Rows are points. The last column is the point's height on a tilted bowl or saddle (a function of degree 2), plus a little noise. Count its main directions that bend up, bend down and stay straight.
In the rows, zero is written as 128.

Points, 10 rows:
[[138 171 145]
 [128 107 155]
 [116 108 159]
 [181 102 161]
 [141  64 161]
 [163  74 159]
 [ 95 102 169]
 [147 165 146]
 [ 62 142 182]
 [ 66 115 187]]
Directions: 1 up, 0 down, 1 straight

Points, 15 rows:
[[179 163 103 130]
 [ 59 179 161 217]
 [146 118 155 136]
 [152 100 215 133]
 [115  60 158 158]
 [167 156 109 134]
 [115 119 155 146]
 [ 94 209 114 202]
 [138 119 128 146]
 [117 138 144 147]
 [205 163 157 121]
 [205  86 100 187]
 [115 125 120 154]
 [157 152 155 125]
 [122  97 131 153]]
Directions: 1 up, 0 down, 2 straight

Points (24 x 5):
[[121 133 150  76 125]
 [116 113 168 119 129]
 [153 141 145 105 134]
 [168 137  99  77 170]
 [148 119 123 153 137]
 [148 112  41 170  74]
 [125 174 123 212 166]
 [147  66 157 162 188]
 [153 155  76 154 115]
 [134 110 133 129 142]
 [128 144  98 107 149]
 [193 158 112  65 177]
 [154  48 108 169 183]
 [148 144  89  56 198]
 [132 130 114 169 135]
 [118 142 111 134 138]
 [137  93 151 135 152]
 [ 77 167 181  85  84]
 [215 107  89 138 117]
 [ 89 224 170  96 150]
 [110 196 162 131 153]
 [134  41 131 111 214]
 [165  92 106 189 132]
 [115 159 126 126 140]]
Directions: 2 up, 1 down, 1 straight

Points, 47 rows:
[[ 76 123 101 124 125 136 113]
 [ 70 196 136 133 138 131 128]
 [125  78 140 121 106 129 118]
 [ 78 188 154 125  67 110 100]
 [122 169  76 117 169  94 132]
 [178 153  96 154  93 132 166]
 [136 139 170 142  83 149 140]
 [140 146 138 149 104 126 144]
 [134 136  81 212 155 153 190]
 [191 123 128 116 128 114 118]
 [165 166 141 149 208 113 167]
 [103  67 126 114  97 118 100]
 [ 92 100 171  99 102 107 108]
 [133 140 157 134  73 164 135]
 [129  84 170 209 176 161 107]
 [134  88  96 112 188 133 121]
 [ 86 193 147 183 113  75  91]
 [132 135 168 130 118  97 144]
 [143  91 138 106 165 145 128]
 [165 173  95  66 123 133 131]
 [205  66 142 116 120  46   7]
 [107 148 135  59 120 123 125]
 [124 105  96 107 161  93  97]
 [138  94  96  95 120  90  84]
 [159 109 122 167 117 145 135]
 [160 147 163  86 115  75 166]
 [132 112 167  97 166  86 153]
 [151 160 135 122 172 113 159]
 [163 121  85 168 196 139 144]
 [ 64 149  97 142 169 198 125]
 [109  47 148 150  20 131 136]
 [ 77 144 130 130 101 143  96]
 [148  87  97 127  89 210 115]
 [ 88 116  99 150 144 125 143]
 [111 174 143 142 226 178 223]
 [174 187 166 157  65  69 159]
 [151  90 108 113 150 143 114]
 [ 40 115 113 185 148 132 123]
 [137 152 131 125  70 146 161]
 [186 123 146 221  99 176  88]
 [130  95 155 184 234 135 193]
 [112 142 230 110 142 144 208]
 [199 204 120 149 119  84 125]
 [145  79 132 108 123 154 117]
 [175 143 136 112 118  93 136]
 [198 112 160 168 142 163 102]
 [114 129  46 101 149  79  81]]
Directions: 2 up, 3 down, 1 straight
